Rows are points. The last column is the point's height on a tilted bowl or saddle (a function of degree 2), plus a little noise. Count its main directions that bend up, bend down and stay straight.

Points (11 x 3)
[[-12  11  15]
 [-60 -15  34]
 [  1  -6  23]
 [ 13 -30  13]
 [ -7   2  21]
 [-39 -19  43]
 [  0  30  24]
 [-18  23   3]
 [ 41  21  52]
 [  8  -4  22]
 [  8 -25  20]]
Directions: 1 up, 1 down, 0 straight

Points (17 x 4)
[[ -7  14  -6   0]
 [-38 -30 -22 -24]
 [ 39 -14  -8 -16]
 [ 16 -36 -18 -20]
 [ 23 -47   5 -30]
 [ 29   9  -7  -5]
 [ 17 -52  59 -60]
 [-18  24   7  -2]
 [ 48 -26 -36 -37]
 [-32 -10  48 -17]
 [-29 -27 -13 -14]
 [ 10  -5   5  -1]
 [ 19  42  26 -20]
 [ 22 -47 -25 -36]
 [ 27 -25  34 -25]
 [-20   3  16   0]
 [ 13  52  22 -22]]
Directions: 0 up, 3 down, 0 straight

Points (25 x 5)
[[ -5   6  -3   8  -9]
 [  7  46 -51  -3   8]
 [-37 -19  27  -3  33]
 [ 45  -5   8  11   8]
 [-33   5   3   3   8]
 [-51   2  28   2  48]
 [-13  29   2 -23  -6]
 [ 14 -45   8  21 -48]
 [  1  13   5  -7  -6]
 [ 14  18  -7 -60  60]
 [ -4  21  -2   1 -12]
 [  5  14   4  30   0]
 [  0 -19   2   8 -17]
 [-25   7   4 -39  31]
 [-14  21  43  21  25]
 [-18  12   8  42  17]
 [  9 -29  51   1  14]
 [-11  28 -12  -8 -13]
 [ 20 -13  43  11  13]
 [ -2  -1   5 -38  25]
 [ 33   7 -27  21  14]
 [  7   7 -35  22   8]
 [ 14  30  18   7  -2]
 [ 34 -48  24  -7 -38]
 [ 23  48  -6  17  -3]]
Directions: 3 up, 1 down, 0 straight

Points (49 x 7)
[[  1 -36  -2 -14  -7   3   4]
 [  9   9   9 -22 -14  24  -9]
 [-26   6  23  14  19  23 -20]
 [ 16 -22  11 -17   0  31   6]
 [ 19 -39  26 -37   8  -9 -18]
 [-17 -31  25   9   9 -26 -14]
 [ -2  29  21  -7 -17 -28   3]
 [-12  -7  -8   8  -5   6  10]
 [-10  13 -14 -24  -6 -11   1]
 [-17 -12 -11 -38   8  17 -31]
 [-28  -7  19  27   2   6   1]
 [ 22 -30  17  30  -7  36  27]
 [ 13  13 -34   0  -5   9  14]
 [-11 -21  18   9  -7  10  18]
 [ -9  -8 -30  10 -13  -1   0]
 [  4 -19 -19  17  16 -13  -4]
 [  0 -16   1   9  22 -23 -12]
 [  6   7 -18   1  14  18  10]
 [-15  40  18   6  -1 -11  -5]
 [-21  -2  28 -28  -2 -31  -1]
 [ 44 -20  -2   6 -18  16  23]
 [-18  16  29  35  -7 -29 -28]
 [ 17 -30 -20   0  18 -19 -25]
 [ 23  -1  -8 -20 -23 -50   6]
 [-25 -35  -9   1   4   6   2]
 [-17   4   8  30   7 -41  -5]
 [ -2   3 -15   2 -12 -22   9]
 [ 29   7   5   6 -10 -19  20]
 [-22   1 -28 -36 -19  11 -45]
 [ -7 -16 -26  17   9   6   4]
 [-13  -6 -20  34  12  20  13]
 [  5 -11 -10  19  -6 -24   5]
 [ -1 -51  14   6  -6  -4  16]
 [-31  -6 -16   4  -6 -12   0]
 [ 19  -3 -16 -20   1  24  -3]
 [ 23  22  -4  11  40  20   5]
 [  3 -27 -15 -25   0 -27 -27]
 [-13   7  19 -31  15 -13  -8]
 [ -4  -1 -11  -6  30  19 -10]
 [ -5  34  28  18 -12  -6 -29]
 [ 10 -32 -12  -7  14 -29 -29]
 [ 23 -28 -23 -13  18  13 -21]
 [  8  -1  15 -12 -23   5   6]
 [-33 -14 -18   5  60  46 -60]
 [ 19 -10  -7  17  16  -5   8]
 [ 24  -4   4 -21   6 -20  11]
 [ -2  -3  16   9  -1  -1   6]
 [-29 -32 -25  -1 -11 -17 -24]
 [ -6  25  12 -14 -18  14 -18]]
Directions: 1 up, 3 down, 2 straight

Points (77 x 9)
[[-30  16  -3 -17  13 -30 -21  16 -15]
 [ -1   2  22 -15  -8 -17  -4  10  -8]
 [  4  -1   5  -7  -3 -28   0 -26 -20]
 [-13   0   5 -16 -10   9  -2   0  -8]
 [  1  23  15 -23   0  -1  31 -16 -18]
 [  0  -3 -29 -35  -3  18 -13  -5 -24]
 [-11 -24  12 -35 -21  15  -7 -27 -30]
 [ -6 -25  -8  24 -14 -12   0 -45 -48]
 [-31  18  40  24  34  -8  -8 -12 -37]
 [ 24   7   3  18 -12  16 -18 -31 -11]
 [ 12   1  -5  12 -17 -27  26 -20 -26]
 [ 10   7 -21  15 -23  10  -3  -5 -12]
 [-23  -4   5   8  -2   0  -5   4 -11]
 [ -1  28 -21  15  -3  27 -20   2  -3]
 [  4 -20  20  -7  30   6  -7  -4 -12]
 [-32  -7  21   5  -5 -23   1 -13 -21]
 [-18 -18 -15  20   2  -5 -21 -24 -37]
 [  0  28  -1  15 -12 -17   4   3  -8]
 [  6   2  -9  22  -5   1  -9  -4 -12]
 [  9  14  -9  18  26  49  22  26 -38]
 [-26 -13  -7 -30   7  23 -11 -14 -22]
 [-53   8 -14  -2   4 -20 -21   8 -22]
 [-11 -14  -4  22   1  14 -27 -15 -29]
 [  2  -7  -6  -3  -9 -12  18  -9 -16]
 [ -5   8   4 -37 -19 -19  20 -10 -24]
 [  0 -37 -40   8 -24  12  29  20 -45]
 [ 10 -13   7 -12   9   3   6  31  -5]
 [ 17   4   6 -17 -16  16   7  13 -11]
 [ -7 -48 -38  -3 -17   8   0  16 -37]
 [ 35  17   7  32  11  23   7  31 -30]
 [ 23  -5  16   6  19 -14  -7  -4 -11]
 [-19  23   1  21 -49  32   8 -23 -39]
 [-15  -1  30  11  -3 -20   0 -11 -17]
 [-16 -31  -7  -1   1  -2  15  14 -10]
 [  8  32 -13  31   8  21  -7   3  -3]
 [  6   2  18 -46   6 -42  -5 -13 -33]
 [-16 -10  -5  -6  -2  -9  -6 -10 -16]
 [  8   1   1 -32 -41 -14  11  -6 -30]
 [-32  -3  11 -29  -3  35 -17  16 -10]
 [  5 -22  31 -16  11  -9   3 -11  -6]
 [  6  28  16  60 -11  -7   0  40 -44]
 [  2  18  23 -24  -7 -24  32   1 -21]
 [-22  -9  -7  17   9  18 -35 -16 -34]
 [ -4  16 -22 -31  39  32  13 -22 -25]
 [ -1   8  40  26  -2  43  11  20 -34]
 [ -6  20   0  38  17 -13  -5 -18 -19]
 [  5  -9  -8 -21  15 -11   9   9 -11]
 [-15  10   7 -10  18   8 -20 -29 -22]
 [ 13 -22   8   8 -12  26  24 -20 -24]
 [ 18 -38 -24 -27  -8   8 -12  28 -25]
 [-13  -8 -11 -24 -14 -10   5   5 -14]
 [  2  17 -19  14 -27 -42  -2 -13 -26]
 [ -5 -32   5  -5  -6 -12   1 -41 -34]
 [-24  -2  16  20   5  14 -10   5 -16]
 [ -2  24  11 -18  28 -17  -2   5 -12]
 [ 20 -29  -3   5  10 -16   5 -15 -20]
 [-11  31 -28 -10 -17 -32   0  18 -16]
 [ -3  10  13 -24  -4 -12  59 -17 -36]
 [ 10  -3 -10  22  13  -8  28   4 -24]
 [  1 -23  -8 -18  13  24  44 -19 -32]
 [-18 -21   5  33  -4  -7 -17  17 -24]
 [ -6   5   1  -6 -18  -2  -3 -21 -16]
 [ 19  -9   5 -56  27  23  -5   1 -31]
 [-47 -23 -27 -29  43 -21 -29 -21 -60]
 [-13   9   8   7   3  -5  -5   1  -8]
 [-15  -8  -4 -31  -6  21  -5  23  -6]
 [  4 -23  -4   1  -4  18 -11  11 -12]
 [  2   7  10  25   7 -14  48  -9 -37]
 [ 15  12 -11  29   3  -6 -17   7  -9]
 [-10  16  50  29   3  18  -9  22 -30]
 [ 11 -39  -6 -34   6 -29   0  18 -17]
 [-20  10 -13  -2 -28 -18  13 -13 -26]
 [  7  -2 -28  -7 -12  26   2 -10 -17]
 [-13 -19  39 -17   7 -17  29 -32 -22]
 [  6  12   8   0   7 -15  27   6 -14]
 [ 25 -28  19 -14  36  -9   7   9 -14]
 [ 17 -27 -30   9  36  -7  26  -2 -41]]
Directions: 1 up, 6 down, 1 straight

Points (60 x 9)
[[-22  -2   9 -45   6 -17  13  10 -40]
 [ -7   9  16  30  20 -40  -4 -20  -5]
 [-14  15  22 -17  -4  -8   8  29 -29]
 [ -2  -1   5 -22 -20  15 -30   7   6]
 [-25  41 -17  26 -19  -8   9 -32  25]
 [  3 -18  -6 -20 -40 -43 -18 -22 -35]
 [-46  -6  24  10  -8 -14 -22  -1  -6]
 [ 20  22  12 -18   1 -19  -8  22 -30]
 [  7  -4 -14 -14  -8   1  32 -17  -2]
 [ 12 -46  23   7 -22  -2   8 -17 -14]
 [  2  -4  -2  23 -15  10  23   4   6]
 [ 43  19  -8  -5 -34 -22 -10 -28 -27]
 [ 17   3  -9 -25  -3  17  -9 -17   4]
 [ -9  14   0  -6  -6  18 -35  -1  12]
 [ 29 -15  16  -5   0   4  -6  25 -15]
 [  9   8 -10 -40   4 -10  -7   3 -13]
 [  7   0 -32  -5 -21 -37  -5  -8  -6]
 [-21  22  -4  29 -35  14  14   4  14]
 [ -3  -7  -2 -25  -8  -4   5 -17  -4]
 [ -9 -12   6  -8  25 -11 -14  -1  -8]
 [ 13 -36 -22  10  -6  30  42 -12 -22]
 [-21 -16 -15 -18 -10  -9   5  16  -9]
 [ 14 -22  -9  24  40  24 -24 -10 -24]
 [-22  -6 -16  32   9   0 -29  29 -20]
 [  1  23  22  -3 -31  35  -4 -16 -14]
 [ -4  21  23 -17 -31  23  26  -8 -28]
 [-22  11 -38 -48  32   4  -1   5 -37]
 [  0   2  -5  14   0  -2  13 -24   4]
 [-12   9  43   0   5  10  -1 -21  -7]
 [-15 -17   2 -13 -27  10 -17  20 -14]
 [-20   4 -12 -11  18 -29   7  48 -37]
 [ 35  16 -28  27 -26  18 -18  22 -23]
 [ 10  14  13  45   2  -4  12 -18  -3]
 [ 13  27  -3   1 -13 -17   5 -10   1]
 [-19  -9 -34 -25  -7  14  18  -5  -7]
 [ -6  26 -10 -15  24  -4   7  31 -28]
 [ 52  -7 -31  13  34  45   0 -14 -60]
 [ -5 -33 -14  19   2 -15 -11  22 -13]
 [-31  -8  23  13 -10  29  27   1 -28]
 [-36  11  -9   4  33  24  22 -10 -28]
 [ 21 -26   6   7  23  -2 -17  28 -19]
 [ 30  14 -23 -15  -5  -7  13 -35 -18]
 [ -4 -10 -21  10  33 -23  19  -7 -12]
 [-25   2 -34   2 -17   7 -31  -8   0]
 [ -9 -10  -6 -23  -6  11   5   7  -4]
 [ 15 -26  -1   6   6 -42  25  10  -1]
 [-18 -10   6  15   2  -6 -29 -17   4]
 [  0 -13 -26 -34  13   4  36 -13 -24]
 [  5   5  19 -29   3 -19  15 -21 -22]
 [ -3 -24 -31  23 -21  27  16  40 -12]
 [ -9  35 -13  -7 -18 -26   3  10   7]
 [-30  -9 -24  60 -34  -6   0 -17   5]
 [ 10   6   7  -4  -6  -1  24  25 -10]
 [ 11  25  -7  42 -24  33  13 -10 -19]
 [ 40  25  18  37   0  -6  18   4 -31]
 [ 33 -29  25  -3  -4   4  19 -11 -13]
 [ 31   7  15 -21  10  12 -19   9  -9]
 [ 12  32  -4  23  -1  -9  -4   2  -3]
 [  4  -2   1  11 -12  17  -4  -3   1]
 [-18  -1 -26 -11   1 -35 -10   0 -15]]
Directions: 1 up, 5 down, 2 straight
